Every row gives one point. Any point is a mix of the corners, with weights that add up to 1. It lies inside the corners' shape when no weight is negative. Say inside or outside, and name the corners with a negative weight.

Corners:
(1): [0.012, 0.008]
(2): [-0.051, -0.006]
(3): [ 0.067, -0.028]
Points:
[ 0.017, -0.027] => outside (1)
[ 0.060, -0.026] => inside
[ 0.057, -0.025] => inside
[-0.002,  0.003] => inside
[0.021, 0.000] => inside
[0.002, 0.003] => inside

Corners:
(1): [ 0.020,  0.008,  0.018, -0.040,  0.014,  0.028, -0.015,  0.023, -0.002]
(2): [-0.043, -0.037, -0.075,  0.017,  0.049, -0.009, -0.024, -0.025,  0.000]
(3): [-0.026,  0.046,  0.021, -0.013, -0.027, -0.030,  0.018, -0.030, -0.074]
(4): [ 0.006, -0.043,  0.079, -0.006,  0.010,  0.044, -0.015, -0.019,  0.046]
(5): [-0.034, -0.011,  0.010, -0.037,  0.086, -0.046,  0.078,  0.005,  0.048]
(6): [ 0.034, -0.005, -0.002, -0.034, -0.017, -0.040,  0.049, -0.042, -0.021]
(7): [-0.015,  0.021, -0.018,  0.047, -0.025,  0.127, -0.058,  0.083, -0.043]
(8): [-0.016,  0.011,  0.012, -0.013, -0.090,  0.009, -0.040,  0.028, -0.045]
(9): [-0.030,  0.012, -0.070, -0.011,  0.034,  0.036, -0.021, -0.002,  0.026]
(10): [ 0.026,  0.051, -0.065,  0.044, -0.002, -0.024, -0.023,  0.031, -0.003]
Points:
[-0.009,  0.001,  0.013, -0.025,  0.015, -0.021,  0.018, -0.014,  0.003] => outside (7)
[-0.010, -0.031,  0.024, -0.036,  0.012,  0.000,  0.012, -0.023,  0.029] => outside (3, 7, 10)
[-0.004,  0.019, -0.005, -0.011,  0.007,  0.006,  0.012,  0.011, -0.001] => outside (2)
[ 0.012,  0.005,  0.007, -0.018, -0.018, -0.026,  0.013, -0.014, -0.020] => outside (7, 9)
[-0.016, -0.001, -0.016,  0.007, -0.009,  0.032, -0.027,  0.019, -0.018] => inside
[-0.003, -0.002, -0.006, -0.011,  0.014,  0.026, -0.009,  0.019,  0.004] => outside (3)
[-0.029, -0.028, -0.012, -0.001,  0.039,  0.025, -0.003, -0.026,  0.024] => outside (1, 8, 10)
[-0.010,  0.011, -0.021,  0.020, -0.012,  0.051, -0.030,  0.035, -0.024] => inside
[-0.006,  0.005, -0.044,  0.014,  0.024,  0.044, -0.028,  0.001,  0.005] => outside (5, 8)

Corners:
(1): [ 0.052,  0.035, -0.037,  0.043,  0.029,  0.078,  0.011,  0.021, -0.006,
 -0.004, -0.030,  0.048, -0.002, -0.073, -0.024,  0.052,  0.020,  0.005,
  0.001,  0.022]
(2): [ 0.033, -0.137, -0.040,  0.056,  0.026,  0.014,  0.010,  0.050, -0.016,
 -0.056, -0.026, -0.012,  0.001, -0.010, -0.002, -0.071,  0.004,  0.000,
  0.023,  0.033]
(3): [-0.004,  0.021,  0.232,  0.001, -0.027, -0.031, -0.017,  0.050,  0.006,
  0.014, -0.005, -0.033,  0.036,  0.027,  0.009, -0.049, -0.068,  0.058,
 -0.036, -0.027]
(4): [-0.019,  0.020,  0.010,  0.028,  0.003, -0.018,  0.025,  0.022,  0.017,
  0.027,  0.025, -0.014,  0.017, -0.013,  0.017, -0.048, -0.029, -0.026,
 -0.004, -0.025]
(5): [ 0.009,  0.035,  0.008,  0.044,  0.027, -0.026, -0.012,  0.017, -0.021,
  0.026, -0.030,  0.058, -0.011,  0.039, -0.034,  0.039,  0.011,  0.034,
 -0.015, -0.034]
(6): [-0.047,  0.058,  0.015, -0.013,  0.000, -0.018, -0.010,  0.059, -0.015,
 -0.007,  0.023, -0.027, -0.041,  0.035, -0.029, -0.007,  0.005,  0.046,
  0.004, -0.017]
(7): [-0.017, -0.094,  0.004,  0.027, -0.005,  0.011,  0.013, -0.020, -0.023,
  0.003,  0.010, -0.006, -0.014,  0.024, -0.023,  0.015,  0.029,  0.039,
 -0.017, -0.027]
(8): [ 0.039,  0.027, -0.012, -0.031,  0.019, -0.026,  0.025,  0.040,  0.000,
  0.015, -0.048, -0.008,  0.067,  0.020, -0.058, -0.020, -0.006,  0.043,
 -0.001, -0.015]
(9): [ 0.023, -0.004,  0.010,  0.039,  0.027, -0.013, -0.019,  0.031, -0.032,
  0.027,  0.065, -0.032, -0.034, -0.028, -0.037, -0.047,  0.032,  0.042,
  0.011, -0.009]
(10): [ 0.005,  0.052,  0.001,  0.026, -0.015,  0.019, -0.008,  0.021,  0.137,
 -0.012, -0.030, -0.019, -0.033, -0.012,  0.017, -0.011, -0.022, -0.010,
  0.004,  0.000]
(11): [ 0.009,  0.040,  0.094,  0.018,  0.022, -0.001,  0.016, -0.017,  0.017,
 -0.025, -0.008,  0.009, -0.021,  0.002,  0.009, -0.014,  0.007,  0.058,
 -0.048, -0.040]
(12): [ 0.021,  0.053, -0.025, -0.030,  0.010, -0.017, -0.017,  0.034,  0.020,
  0.010, -0.048,  0.033, -0.028,  0.021, -0.001, -0.045, -0.001, -0.022,
  0.005, -0.020]
(13): [-0.018,  0.041, -0.007,  0.017, -0.045, -0.026, -0.014,  0.052,  0.042,
  0.006, -0.057,  0.009,  0.044, -0.022,  0.011, -0.038, -0.035,  0.023,
 -0.037,  0.003]
(14): [ 0.010, -0.050,  0.036,  0.016,  0.013, -0.016, -0.015, -0.067, -0.018,
 -0.036, -0.005,  0.001,  0.003,  0.009,  0.015,  0.066, -0.008,  0.037,
 -0.017, -0.002]
(15): [-0.022,  0.049, -0.049,  0.047,  0.031, -0.007,  0.011, -0.003, -0.015,
  0.030, -0.035, -0.010, -0.059,  0.020, -0.042, -0.043,  0.020, -0.027,
  0.036,  0.041]
(16): [ 0.007,  0.056, -0.021,  0.014, -0.026,  0.056, -0.003,  0.013, -0.020,
  0.001, -0.060,  0.002,  0.009,  0.016, -0.019, -0.022, -0.043,  0.006,
 -0.095, -0.033]
(17): [ 0.031,  0.031, -0.043,  0.027,  0.001, -0.026,  0.028,  0.050,  0.006,
  0.025, -0.034,  0.002, -0.034,  0.003, -0.001, -0.036, -0.012, -0.036,
 -0.023,  0.060]
(18): [ 0.000, -0.104,  0.034,  0.017,  0.002, -0.036,  0.004,  0.037,  0.015,
 -0.040, -0.020,  0.046, -0.004, -0.020, -0.016, -0.046, -0.076,  0.039,
 -0.011, -0.027]
(19): [-0.007, -0.034, -0.035,  0.017,  0.023, -0.022, -0.007,  0.043, -0.016,
  0.000, -0.045, -0.018, -0.031, -0.008, -0.017, -0.004, -0.005,  0.016,
  0.014, -0.034]
(20): [ 0.000,  0.002,  0.006,  0.037, -0.047, -0.009,  0.023,  0.018,  0.013,
 -0.005, -0.041,  0.010, -0.042,  0.011,  0.010,  0.001, -0.035,  0.043,
  0.022, -0.029]
(21): [ 0.003, -0.015, -0.034,  0.029,  0.026,  0.010,  0.020,  0.020,  0.005,
  0.024, -0.039,  0.025, -0.022,  0.007,  0.010, -0.032, -0.027,  0.031,
 -0.003,  0.021]
Points:
[ 0.009,  0.018, -0.001,  0.017,  0.005,  0.002, -0.001,  0.025,  0.028,
 -0.002, -0.025,  0.006, -0.016, -0.003, -0.008, -0.012, -0.010,  0.011,
 -0.003, -0.007] => inside
[ 0.016,  0.010,  0.020,  0.021,  0.006, -0.002,  0.002,  0.026,  0.009,
 -0.008, -0.033,  0.010, -0.021,  0.005, -0.009, -0.013, -0.020,  0.028,
 -0.004, -0.006] => outside (4, 7, 13)
[-0.002,  0.034,  0.031,  0.029, -0.005, -0.001,  0.017,  0.041, -0.020,
  0.023, -0.013, -0.006,  0.007,  0.009, -0.017, -0.033, -0.008,  0.032,
 -0.025, -0.001] => outside (10, 12, 14, 18, 19)
[ 0.003,  0.006,  0.006,  0.025,  0.002,  0.002, -0.002,  0.016, -0.001,
  0.001, -0.021, -0.001, -0.012,  0.004, -0.004, -0.010, -0.006,  0.015,
 -0.014, -0.008] => outside (8, 18)

Corners:
(1): [-0.015,  0.034, -0.012, -0.016, -0.054,  0.030, -0.040,  0.046, -0.012,
 -0.017,  0.031, -0.024,  0.021, -0.046,  0.022, -0.009, -0.010,  0.003,
 -0.028, -0.014]
(2): [ 0.006,  0.018,  0.029, -0.012, -0.021,  0.012, -0.023, -0.022, -0.004,
  0.007,  0.072, -0.041,  0.013, -0.006, -0.026, -0.022, -0.029, -0.048,
 -0.010, -0.038]
(3): [-0.006, -0.065,  0.043,  0.045,  0.070, -0.030, -0.023, -0.034, -0.035,
 -0.041, -0.051, -0.005, -0.043,  0.001, -0.048,  0.016, -0.015, -0.034,
 -0.044, -0.026]
(4): [-0.041, -0.024, -0.003, -0.064, -0.033,  0.059, -0.008,  0.041,  0.039,
 -0.026, -0.040,  0.043,  0.006,  0.012,  0.053, -0.044, -0.043,  0.028,
  0.008,  0.040]
(5): [ 0.022,  0.000, -0.006,  0.028,  0.096, -0.011, -0.024, -0.042, -0.021,
 -0.068, -0.003, -0.024, -0.004,  0.056, -0.050,  0.028,  0.057, -0.064,
 -0.014,  0.017]
(6): [-0.030, -0.019, -0.053,  0.009, -0.032,  0.038, -0.036,  0.065,  0.022,
  0.001, -0.035,  0.019, -0.010, -0.014,  0.033, -0.083, -0.049,  0.020,
  0.036,  0.030]
(7): [-0.024,  0.027, -0.042, -0.062, -0.018,  0.033, -0.007,  0.006,  0.019,
  0.007, -0.061,  0.037,  0.023, -0.013, -0.015, -0.044, -0.039,  0.032,
  0.016,  0.015]
(8): [ 0.021, -0.021,  0.008, -0.066,  0.008, -0.027, -0.027,  0.073, -0.026,
  0.020, -0.019,  0.014, -0.027,  0.031,  0.028, -0.034, -0.063,  0.047,
 -0.035, -0.012]
(9): [-0.017,  0.021, -0.022, -0.025,  0.006,  0.052, -0.033,  0.000, -0.005,
  0.036,  0.005,  0.014,  0.020, -0.007,  0.034,  0.003, -0.024,  0.041,
  0.008, -0.011]
(10): [-0.015,  0.037,  0.004, -0.037,  0.034,  0.043, -0.003,  0.016, -0.020,
  0.013,  0.012, -0.073,  0.027, -0.024, -0.020,  0.026, -0.012, -0.020,
  0.038,  0.011]
(11): [-0.043, -0.052, -0.025,  0.013,  0.032, -0.024, -0.049, -0.033, -0.023,
 -0.014,  0.001, -0.008, -0.009,  0.031, -0.040,  0.055, -0.034, -0.087,
 -0.036,  0.003]
(12): [-0.012, -0.048,  0.020, -0.010,  0.037, -0.040, -0.033,  0.002, -0.046,
 -0.035, -0.021,  0.007, -0.013,  0.008,  0.016, -0.040, -0.083,  0.019,
 -0.039,  0.020]
(13): [-0.027,  0.016, -0.005, -0.048, -0.055,  0.025, -0.024,  0.026, -0.003,
  0.019,  0.022,  0.004, -0.010, -0.025,  0.007, -0.023, -0.002,  0.052,
  0.062,  0.030]
(14): [ 0.013, -0.073,  0.022,  0.062,  0.051, -0.009, -0.010, -0.037, -0.075,
 -0.011, -0.010, -0.013,  0.009,  0.067, -0.069,  0.020, -0.002, -0.052,
 -0.069,  0.001]
(15): [ 0.078, -0.003,  0.016,  0.056,  0.053, -0.017, -0.034, -0.024, -0.019,
 -0.036,  0.007, -0.079,  0.004,  0.084, -0.080,  0.039, -0.009,  0.004,
 -0.021,  0.031]
(16): [ 0.005, -0.043, -0.024,  0.002, -0.062, -0.045,  0.049,  0.057,  0.005,
  0.037, -0.024, -0.014,  0.061,  0.036,  0.047, -0.035, -0.068,  0.042,
 -0.033, -0.038]
(17): [-0.013, -0.023,  0.025,  0.010,  0.045, -0.028, -0.067,  0.014, -0.033,
 -0.042, -0.040, -0.054,  0.013,  0.058, -0.022, -0.029, -0.019,  0.022,
 -0.049, -0.019]
(18): [-0.079,  0.015, -0.009,  0.000,  0.026,  0.024, -0.008,  0.001, -0.008,
 -0.016,  0.053, -0.002, -0.006, -0.020, -0.034,  0.020, -0.021, -0.015,
 -0.004, -0.012]
(19): [-0.001,  0.054,  0.016, -0.011, -0.064,  0.034, -0.037,  0.102,  0.030,
  0.002, -0.034,  0.035,  0.037,  0.001,  0.039, -0.063, -0.063,  0.061,
  0.069,  0.019]
(20): [ 0.038, -0.090,  0.025,  0.025,  0.093, -0.045, -0.036,  0.003, -0.010,
 -0.020, -0.031, -0.005,  0.015,  0.036, -0.039,  0.002, -0.013, -0.004,
 -0.063,  0.004]
(21): [-0.058,  0.047, -0.003, -0.017, -0.032,  0.019, -0.001,  0.041,  0.034,
  0.034, -0.018,  0.034, -0.010, -0.021,  0.036, -0.042, -0.026,  0.003,
  0.021,  0.043]
Points:
[-0.004, -0.012, -0.005, -0.011,  0.011, -0.001, -0.020,  0.034,  0.009,
 -0.008, -0.038,  0.018,  0.000,  0.022,  0.017, -0.034, -0.035,  0.046,
  0.002,  0.016] => outside (1, 2, 10, 11, 14)
[-0.027,  0.002, -0.011, -0.010, -0.001,  0.020, -0.020,  0.008, -0.006,
 -0.005, -0.009, -0.001,  0.010,  0.000, -0.001, -0.014, -0.022, -0.004,
  0.006,  0.006] => outside (8, 15, 20)
[-0.018, -0.007, -0.006, -0.017,  0.002,  0.013, -0.026,  0.027,  0.001,
 -0.013, -0.022,  0.002,  0.005,  0.007,  0.012, -0.020, -0.030,  0.020,
 -0.003,  0.013] => outside (2, 14)
[-0.014, -0.015,  0.001, -0.010, -0.002,  0.001, -0.025,  0.028, -0.007,
 -0.006, -0.012, -0.006,  0.010,  0.013, -0.001, -0.024, -0.039,  0.006,
 -0.012,  0.009] => outside (3, 5, 9)
[-0.005, -0.018,  0.003,  0.002,  0.023, -0.004, -0.023,  0.003, -0.020,
 -0.016, -0.011, -0.006,  0.002,  0.019, -0.014, -0.009, -0.022, -0.004,
 -0.016,  0.007] => inside
[-0.026, -0.007, -0.016, -0.015, -0.002, -0.002, -0.025,  0.036,  0.004,
 -0.014, -0.012,  0.009,  0.004,  0.013,  0.003, -0.020, -0.037,  0.017,
 -0.006,  0.015] => outside (2, 3, 9, 10, 14)
[-0.035,  0.004, -0.004, -0.020, -0.012,  0.011, -0.020,  0.034,  0.000,
  0.003, -0.006,  0.000,  0.002,  0.000,  0.021, -0.024, -0.042,  0.009,
  0.016,  0.005] => outside (1, 7, 14, 15, 20)
[ 0.000,  0.002,  0.000,  0.011, -0.006,  0.012, -0.032,  0.017, -0.009,
 -0.001,  0.003, -0.024,  0.023,  0.006, -0.024, -0.008, -0.023,  0.004,
 -0.003, -0.010] => outside (4, 5, 8, 12, 21)

Corners:
(1): [-0.010,  0.051,  0.043, -0.002,  0.030, -0.009, -0.001,  0.027,  0.012,
  0.004, -0.025,  0.067,  0.109, -0.026,  0.010, -0.003,  0.058,  0.007,
 -0.020, -0.016]
(2): [ 0.038,  0.034, -0.032,  0.020,  0.058,  0.011,  0.066,  0.003, -0.063,
  0.022,  0.008,  0.013, -0.011, -0.064, -0.063, -0.016,  0.100, -0.065,
 -0.013, -0.006]
(3): [ 0.008,  0.009, -0.051,  0.005, -0.019, -0.032, -0.017,  0.032, -0.007,
  0.021, -0.024,  0.022, -0.012, -0.028, -0.076, -0.025,  0.028, -0.041,
 -0.024, -0.009]
(4): [ 0.007, -0.021, -0.033, -0.006,  0.055, -0.093,  0.071,  0.041, -0.014,
  0.012,  0.005,  0.063, -0.016, -0.022, -0.050,  0.013,  0.054, -0.066,
 -0.005,  0.025]
(5): [ 0.013, -0.018,  0.013, -0.002, -0.018,  0.045,  0.036,  0.021,  0.059,
 -0.016, -0.021,  0.029, -0.008, -0.041,  0.007,  0.047, -0.017,  0.058,
  0.031,  0.020]
(6): [ 0.001,  0.002, -0.018, -0.031,  0.014, -0.014, -0.017,  0.064,  0.045,
  0.007, -0.095, -0.010,  0.109,  0.022, -0.013, -0.007,  0.004, -0.050,
 -0.085, -0.018]
(7): [ 0.045,  0.004, -0.068, -0.009, -0.014, -0.030,  0.050,  0.050, -0.035,
  0.008,  0.019,  0.016, -0.023, -0.068,  0.006, -0.003, -0.015, -0.018,
  0.033, -0.016]
(8): [-0.006,  0.023,  0.010,  0.004,  0.082, -0.021,  0.017, -0.005, -0.026,
  0.053, -0.010, -0.006,  0.085, -0.035, -0.059, -0.051,  0.041, -0.012,
  0.021, -0.028]
(9): [ 0.015, -0.005, -0.039,  0.004,  0.005, -0.041, -0.034,  0.052, -0.023,
 -0.022, -0.058, -0.025, -0.011, -0.047,  0.001, -0.022,  0.052, -0.056,
  0.015,  0.030]
(10): [-0.038, -0.023,  0.020, -0.024, -0.017,  0.026,  0.008, -0.027,  0.019,
 -0.016,  0.022,  0.000,  0.029, -0.026,  0.024,  0.058, -0.077,  0.015,
 -0.006,  0.023]
(11): [ 0.038,  0.013, -0.057,  0.012, -0.019, -0.016, -0.019,  0.033,  0.018,
  0.014, -0.015,  0.031,  0.008,  0.026, -0.032, -0.020,  0.022, -0.073,
  0.001,  0.036]
(12): [ 0.031, -0.020, -0.025, -0.034, -0.039, -0.030, -0.031,  0.036, -0.005,
 -0.045, -0.018,  0.001,  0.038,  0.021, -0.045,  0.003,  0.031, -0.060,
  0.012, -0.028]
(13): [-0.001,  0.007, -0.001, -0.037, -0.018,  0.031, -0.012,  0.001, -0.017,
 -0.015, -0.021,  0.037, -0.003,  0.021,  0.005,  0.055, -0.049,  0.066,
  0.007,  0.024]
(14): [-0.028, -0.028,  0.000,  0.028, -0.021,  0.038,  0.036, -0.037, -0.004,
  0.040, -0.011, -0.014,  0.019, -0.034,  0.027,  0.083,  0.024,  0.060,
  0.041, -0.012]
(15): [ 0.053, -0.001, -0.013, -0.059, -0.021, -0.053,  0.003,  0.010,  0.005,
  0.019, -0.069,  0.033,  0.015, -0.036, -0.018, -0.009,  0.021, -0.087,
 -0.029,  0.013]
(16): [-0.005, -0.010,  0.026, -0.006, -0.005,  0.034,  0.000, -0.035,  0.019,
  0.001,  0.040, -0.016, -0.021,  0.036,  0.055,  0.028, -0.012,  0.074,
 -0.005,  0.000]
(17): [-0.063, -0.010,  0.035, -0.020, -0.068,  0.035,  0.046, -0.009,  0.000,
 -0.038, -0.013, -0.039,  0.028,  0.052,  0.039,  0.010, -0.068,  0.076,
  0.021,  0.029]
(18): [-0.048, -0.073,  0.050,  0.003, -0.039,  0.066,  0.024, -0.009, -0.028,
  0.008,  0.021,  0.036,  0.033,  0.022,  0.040,  0.018, -0.072,  0.042,
  0.018, -0.008]
(19): [-0.075, -0.047, -0.023, -0.068, -0.050,  0.056, -0.023, -0.022,  0.046,
 -0.028, -0.019, -0.017, -0.002,  0.055,  0.029,  0.005, -0.016,  0.010,
  0.060, -0.025]
(20): [-0.004, -0.033, -0.054, -0.062, -0.054,  0.032, -0.015, -0.018,  0.004,
  0.018,  0.003, -0.022,  0.032, -0.007,  0.020,  0.016, -0.011,  0.035,
 -0.003,  0.058]
(21): [-0.042,  0.008,  0.062, -0.011, -0.002,  0.042,  0.041,  0.051,  0.006,
  0.054,  0.023, -0.011,  0.024, -0.006,  0.000,  0.063, -0.001,  0.033,
  0.016,  0.007]
Points:
[ 0.003,  0.002, -0.011, -0.016, -0.001, -0.004,  0.010,  0.014,  0.006,
  0.006, -0.016,  0.008,  0.022, -0.015, -0.012,  0.010,  0.012, -0.008,
 -0.001,  0.006] => outside (18)
[-0.003, -0.003, -0.030, -0.017, -0.003, -0.009,  0.009,  0.011, -0.013,
  0.012, -0.024,  0.015,  0.031, -0.019, -0.007, -0.008,  0.011, -0.026,
 -0.004,  0.010] => outside (5, 12, 16, 21)
[-0.002, -0.008,  0.003, -0.026,  0.006,  0.005,  0.005,  0.016,  0.005,
  0.000, -0.013,  0.020,  0.036, -0.018,  0.002,  0.009,  0.006, -0.005,
  0.000,  0.001] => outside (3, 11, 14, 17)
[-0.009, -0.006, -0.007, -0.020, -0.015, -0.002,  0.008,  0.013,  0.007,
 -0.002, -0.025,  0.010,  0.029, -0.004,  0.013,  0.007, -0.016,  0.010,
  0.000,  0.009] => outside (2, 12, 21)
[ 0.011, -0.001, -0.008, -0.015, -0.001, -0.003,  0.012,  0.005, -0.011,
 -0.018, -0.004,  0.027, -0.005, -0.006, -0.001,  0.004, -0.002, -0.005,
  0.020,  0.013] => outside (3, 6, 14, 20, 21)
[ 0.004, -0.009, -0.010, -0.019, -0.012,  0.000,  0.010,  0.012,  0.008,
  0.005, -0.023,  0.013,  0.013, -0.018, -0.007,  0.012,  0.009, -0.008,
  0.005,  0.007] => inside
[ 0.016,  0.016,  0.003,  0.004,  0.003,  0.000,  0.023,  0.021,  0.022,
  0.015, -0.019,  0.006,  0.038, -0.028, -0.023,  0.015,  0.022, -0.005,
 -0.009, -0.011] => outside (4, 9, 13, 18, 19, 20)
